Rows are points. Examples show where two turns around zero, p and q, send a point. Where does a point land after both, in the order given? Backwards means that the second turn is done in reverse. Each puzzle has new turns, and all numbers are rounded.

Turn p:
[-57  40 -23] -> [-25   6 -69]
[-3 29 27] -> [-36 -17   1]
[ -7 -38  57] -> [ 18 -62  24]
[ 20 -35 -25] -> [39 21 16]
[25 40 13] -> [-44  10  19]
[ 22 -36 -49] -> [48 43  9]
Turn q:
[ -4 -11 -30] -> [-18  24 -12]
[31 65 11] -> [18  0 70]
[28 -5 28] -> [39 -7  2]
[-55 -50  -9] -> [-40 -16 -61]
Where do these land?
p, then q: [-24  -3   7] -> [ -5  19 -16]
q, then p: [ 16 -15 -35] -> [-33  18 -16]
q, then p: [ 34  18 -30] -> [-48  -8   7]
p, then q: [ 43 -14 -11] -> [ 27 -27  27]
p, then q backwards: [-20  63  67] -> [-93  16  -2]
p, then q: [-49 -49   2] -> [ 29  59 -23]

Turn p:
[ -3  95  12 -23] -> [-56  32 -72 -20]
[23  3 16 11] -> [  7  12   5 -26]
[  8 -24  -9 -19] -> [ 15 -29   3   0]
[-53  -8 -11  23] -> [-17  13  22  51]
[ 27 -26  17  19] -> [ 24   4  29 -25]
[-12 -36  22   4] -> [ -4 -15  41   0]
[  9  -3 -46 -15] -> [ 29 -17 -29  21]
Turn q:
[-97 -27 -26  12] -> [-15 -64 -64  51]
[ 15  28  -6 -15] -> [31 15  9 -5]
[ 31 -13  17 -21] -> [ -4  -2  35 -25]
[ 36  10 -26  15] -> [ 2 38 22 19]
[11  5 13 19] -> [-11  20  -6 -11]
[ 35 -15  32 -28] -> [ -5  -6  39 -41]
[-31  13  -4  18] -> [  2  -1 -36  12]
Where do these land?
q, then p: [-19  16  42  16] -> [  7 -30 -34  23]
p, then q: [-18  17   7  36] -> [ 21  19 -32 -11]
q, then p: [  8 -29 -26  22] -> [-19  30  22  18]
q, then p: [  8  -9 -61 -66] -> [ 25  23  60 -59]
q, then p: [15 46 45 19] -> [ -9 -21 -65  -5]
p, then q: [ -7 -18  11 -22] -> [-21 -22   2  -4]
q, then p: [ 13 -23 -19  -5] -> [-14  13  26  -5]

Turn p:
[-28  40 -11  -9 -31 -16] -> [-41  -2  -8 -43   1 -15]
[ 10 -43  -1  11  57 -19] -> [ 35 -30  29  45 -26  -1]
[-16  -1  44 -18  40   5] -> [  9 -31  12  29  41 -22]
[ -7  37 -21  -5 -15  47] -> [-29  15 -56  -2  10   3]
[ 28  12  -4  22 -31  -1] -> [ -9  45   5 -10  -9   9]
[ 42  -7 -44  -7   2  -5] -> [ 27  23 -19  -1 -46  -9]
[-36 -30  45 -18  -8 -18] -> [ 14 -36  35 -21  41  11]
[  8  -8  -8  25 -14   6] -> [ -5  17   3   3 -11  24]
Turn q:
[ 21 -24  -6  40  20   4] -> [-21  21  -2 -28 -37   1]
[  5  25 -53  42   8 -27] -> [ -7  25  67 -29  -5  -6]
[ 22 -18  -3  -4 -53  16] -> [ 26 -37   2   8 -34  24]
[-3 39 -3  9 12  3] -> [-13   4  16 -16  31  10]
[-19 -24   8 -12  39  16] -> [ -6  38 -36  12   4  -5]
[-21  36  29 -44   7 -33] -> [ -9 -23  -4  27  57 -32]
[ 34 -31   8 -27 -18  36] -> [ -1 -19 -28  30 -34  36]
[-40  -3  21  -5 -14 -15] -> [ 30  -8 -16  -3  20 -30]
Where do these land?
q, then p: [-28  -3   0  -5  97 -34] -> [-76 -36  18  -5 -20 -60]
q, then p: [ 13  25   2 -22 -25 -19] -> [ 18 -11  27  22   7  23]
p, then q: [  4   1   0 -10  -6  -6] -> [-6 -5  3 10  2 -3]
p, then q: [  5  26  -2 -12   2  51] -> [-2 42 40 -6  5  5]
q, then p backwards: [ 10  -5 -24 -13  -2 -27] -> [ 10   4   9  18  25 -22]
q, then p: [-30  -6  -9  10 -16 -26] -> [ 18  18  27  -5  -4 -26]
q, then p: [ -3 -14  17 -22  -9 -18] -> [  2   1  21  -1 -27  13]
q, then p: [ 17  -7  -4  -6 -27  42] -> [ 13  22 -33   8   6  33]
p, then q: [ 13 -16  21  79 -13  38] -> [  7  15 -21 -63  37  52]

Turn p:
[-34 -19  55 -21 -13 -23] -> [-39 -48  20  23  15 -27]
[ 22 -30 -22  30 -52  18] -> [ 11  23 -50 -17  -7 -48]
[-17 -10  11 -38  28   9] -> [-15 -19   4  16  32  30]
[-16   1 -27 -24  35 -61] -> [-25  39  58  14  25  15]
[-41  -4 -29  -9 -13  10] -> [-12  20 -20  44  -1   3]
[ 54  -2 -49  97  41  14] -> [111  52   6 -36  -9 -11]
[ 65  11  11   2 -28  14] -> [  1  -7 -25 -66 -20  -5]
[-12 -13  47  -4  -1   9] -> [ -5 -48   1   7   9 -12]
[-22  65   4 -31   4  10] -> [-25 -13   8  17 -43  53]
Turn q:
[-34 -47  25  50 -15 -21] -> [50  8  0 45 46 23]
[-66  40  41 -15  33 -21] -> [-22   2  80 -16  36  31]
[ -4  19 -54  13  34 -26] -> [  3  27  18   1 -57  31]
[ 33  -3 -15   1  37  53] -> [  5  33 -31 -53 -15 -19]
[-15   6 -23   7 -28  52] -> [-20  -5 -50 -19  12  30]
[ 47 -21   2 -17 -33  -6] -> [  1 -24 -29  22 -12 -45]
[ 48 -57   9 -36 -26 -18] -> [ -2  -2 -26  46  -1 -71]
[ -8  62  14  -4  -2 -13] -> [-14 -40  38 -25 -10  19]
Where do these land?
q, then p backwards: [ 16 -26 -50  18   9 -12] -> [-17  29 -38  24 -18  22]
q, then p: [ 25 -26   2  41  -3  12] -> [  7  35  -5 -42   1   9]
q, then p backwards: [-10  41   7  16   2 -15] -> [11 27 26 -5 28 -4]
p, then q backwards: [-24  15  56 -54 -25 -37] -> [-15  50   2 -68 -34 -18]
q, then p backwards: [-22 -31 -39  31   0  35] -> [  8   2 -56 -16   2  42]
p, then q: [ 31  -7 -48  15 -19  43] -> [-33 -10 -19 -14 -63   7]
p, then q: [-17  33  72 -66  36 -25] -> [  7  46 -14   3 102  -6]

Turn p:
[ -3  30 -30  33  34 -45  -6 -20] -> [ -6 -47   4  11  11  62  12  -2]
[ 10 -19  11 -22  35  68 -30  82] -> [ 40  27  -4  22   4 -71  68  45]
[  0  -9 -35 -15  63 -33   2 -47] -> [-28 -51 -62  14  14  34   4   5]
[ 40 -13  35  -1  11  61  -1  30] -> [ 23  31  -4  18 -50 -47  32  13]
[ 21  23  18 -55  11  22 -14  42] -> [ 62  -2 -17   4   5 -49  15  -4]
[-69   8 -14  43 -47  31  43 -10] -> [-61  -5  79  -2   7 -20 -39  11]
[  9 -29 -19  19 -59 -34  31 -12] -> [-16  41  12  -6   3  39 -60   7]
[-47 -13  53  24 -44   9  35  26] -> [-15  22  58 -59 -19 -29 -22  22]
[ 23 -11   2 -17 -16 -34 -52 -37] -> [  1  24 -38 -12  18  33   8 -53]
[ 17  31 -21  -9  11 -45  -9 -55] -> [ -1 -38 -29   9   7  49 -18 -44]
Turn q:
[  3 -26 -34 -11 -12 -15   4  -3] -> [-17  -3  22  22  -2   6 -31  -9]
[ 17  14  23 -12 -19 -47  -8   7] -> [ 16 -35  21 -15  32  -4  -9  25]
[  8   4  -7 -45  31   0  -1  -5] -> [  2 -42 -17  25 -21  -5   0  -5]
[ 55  35  21  77 -41  68 -39  34] -> [ 51  94 -25 -46 -14 -25  -9  67]
[-13 -39  33 -29  18  17 -23 -29] -> [-56 -23 -15  -1 -17 -26  24  10]
[ -9  22 -10 -10  24 -61 -56 -48] -> [-28 -56 -29  -2  29  59 -14  35]
[-21 -52  -5 -15  45 -11  97  -1] -> [-15 -27  55   5 -43   3  29 -91]
[-42 -11 -16  32  -3  48  49  69] -> [ 30  74  29  34  -8 -12  44 -46]
[  1  54  -5  13 -43   3 -22 -24] -> [ 17  16 -42 -22  45   4 -32  12]
Where do these land?
q, then p: [  8  46   4  26  13  72 -19 -14] -> [ 31 -12  13  64  38  15 -40 -11]
p, then q: [-21 -76  21 -26   5  -9 -10  27] -> [ 51 -34  -5  61  13  15   0 -18]
q, then p: [-13   6 -49  48 -77 -27  -4 -18] -> [ 15 -51  -6   9   6 -27  81 -42]
q, then p backwards: [ 32   5   5  29 -20 -47 -13 -34] -> [-36  -6   6   7 -13 -56  33   7]
p, then q: [  3  12 -22 -37  52  64  -1 -29] -> [-30  20  60  -9  13  62 -18 -20]
q, then p backwards: [ 36 -12 -38  50 -13 -36  -8  27] -> [ 13   3 -11  43 -45 -32  33  36]
p, then q: [ 16  37  14  12  73  30  16 -34] -> [-45  41  63 -10  10 -12 -30 -27]
q, then p: [-57 -22  42 -50  30  -5  24  40] -> [-44 -15  -3 -34 -50  34 -44  46]
q, then p: [-11 -23  40 -61 -36  -9  49  21] -> [-18 -12 -45 -65 -21  54  -8   6]
p, then q: [  8  26 -18   7 -28 -33 -33  12] -> [  4  -7 -35 -29 -44  -9   8   2]

Turn p:
[-31 -40 -16 -40  24   0 -23 -62  79] -> [ 15 -38  22  50  20 -37  49  -3  83]
[-34  57  35  36  19  62 -15  10  -2] -> [-33  31 -39 -32  55   8 -12 -60   7]
[ -8 -23  36 -26 -39 -29  18 -29 -19] -> [ 55 -34  33   8   2   4 -31  -3 -13]
[-39 -26 -46   1  -3  40 -51  23 -30] -> [ 22  43 -41 -19 -33  34  14  -5  55]
[ 11  22  10  63 -33  43   9 -12 -22] -> [ 16  18 -52 -39  47   1  -8   7 -35]
[ 16 -48 -10  22  38 -37  13  37  63] -> [-48  10  23  65   7   7  10  62  14]
[-15  32 -41 -53 -33  23  -4  21 -13] -> [ -7 -32  -8 -59 -45  19   7 -16  26]
[ 40 -29  21 -19 -20   9  48 -33 -42] -> [ 44 -40 -24  16 -19 -26 -39   7 -44]
[ 56  -7 -10 -36   1 -56 -19  34   1] -> [-19   9  55  -2 -58 -24 -11  39 -11]
[  6  64  21  53  47 -54  23  11 -15] -> [-46  35  31  11  25  12  21 -28 -83]
Turn q:
[ 34  53  -6   9 -24  25 -46   3  26] -> [  9  29  -7  69  25  24  16 -28  11]
[ 26  39  28 -19   7  71 -19  -5  -5] -> [ 40  40 -29  50   0   2 -33 -20 -27]
[-22   1  13  16  -9 -31 -47 -68 -12] -> [ 34  10  15 -38  42  39 -10  -5  51]
[-39 -49  29  12   2 -24  14  52  10] -> [-28 -31 -40 -31 -44  -7  18  38  19]
[-34 -40  20   5 -44 -35  54  -7  13] -> [-45 -40  -4 -31  16 -19 -24  55  25]
[-56 -42 -24  -5 -28 -19  38  41 -34] -> [-51 -42 -27 -56   4  -1  17  32 -37]
[ 32  37 -40 -37  52  44 -20 -17  37] -> [ 19  65  21  31  -4 -41   9 -63 -17]
[ 33  46 -19  37  40  64   2  -4  11] -> [  5  68  30  50 -31  19 -10 -16 -33]
[-22   2   8 -17  16 -48  65  63 -24] -> [ -5 -47   0 -18 -26 -41  42  63 -40]
[ 48 -48  -9  -1 -12 -47 -40 -58 -23] -> [ 23 -54  42 -26  19  25 -24 -55  45]
Where do these land?
q, then p backwards: [-22  31  10  39 -27 -27 -65  19 -43] -> [-73 -15 -47  41 -30  -2  24  -3  -1]
p, then q: [ 56 -26 -73 -31 -37  64   5   0  -5] -> [-79 -60 -11   5  28 -33  47 -38 -10]
q, then p: [-14  39  -7  23  38  -4   2 -25  42] -> [-46 -13  27 -27  35  -3 -12 -17 -27]
q, then p backwards: [-49  19  35  29  19   0  33  26  11] -> [ 44 -31 -47  26 -15  -5 -15  29   4]
q, then p: [  9  18  24  27  20 -26  53  -8 -16] -> [-15  24  17 -10  -2  14 -64  19  -2]
q, then p backwards: [ 67 -67 -23 -11 -19  57 -16   9  36] -> [-14  17  44 -63  74  36  26  23 -22]
q, then p: [ 28 -25 -13  -3 -44  -1  30 -36  64] -> [  0  34  47  32  51  17  25 -17  39]
p, then q: [-29  27   5 -12  24 -72 -37  53 -33] -> [ 41  30 -45  34  44  16 -50  49  -2]
q, then p: [-26  16  48  -3  50 -32 -17 -15 -50] -> [-30 -23  -4 -22 -47 -48 -43  37 -12]
q, then p: [-26  42  48 -34   3  -6  -5   6 -19] -> [-39  14  -6   0 -46 -13   8  35 -32]
q, then p: [  4 -75 -54 -24 -26  46  17 -29  12] -> [ 62  11  35   8  -2   2  40 -63  49]
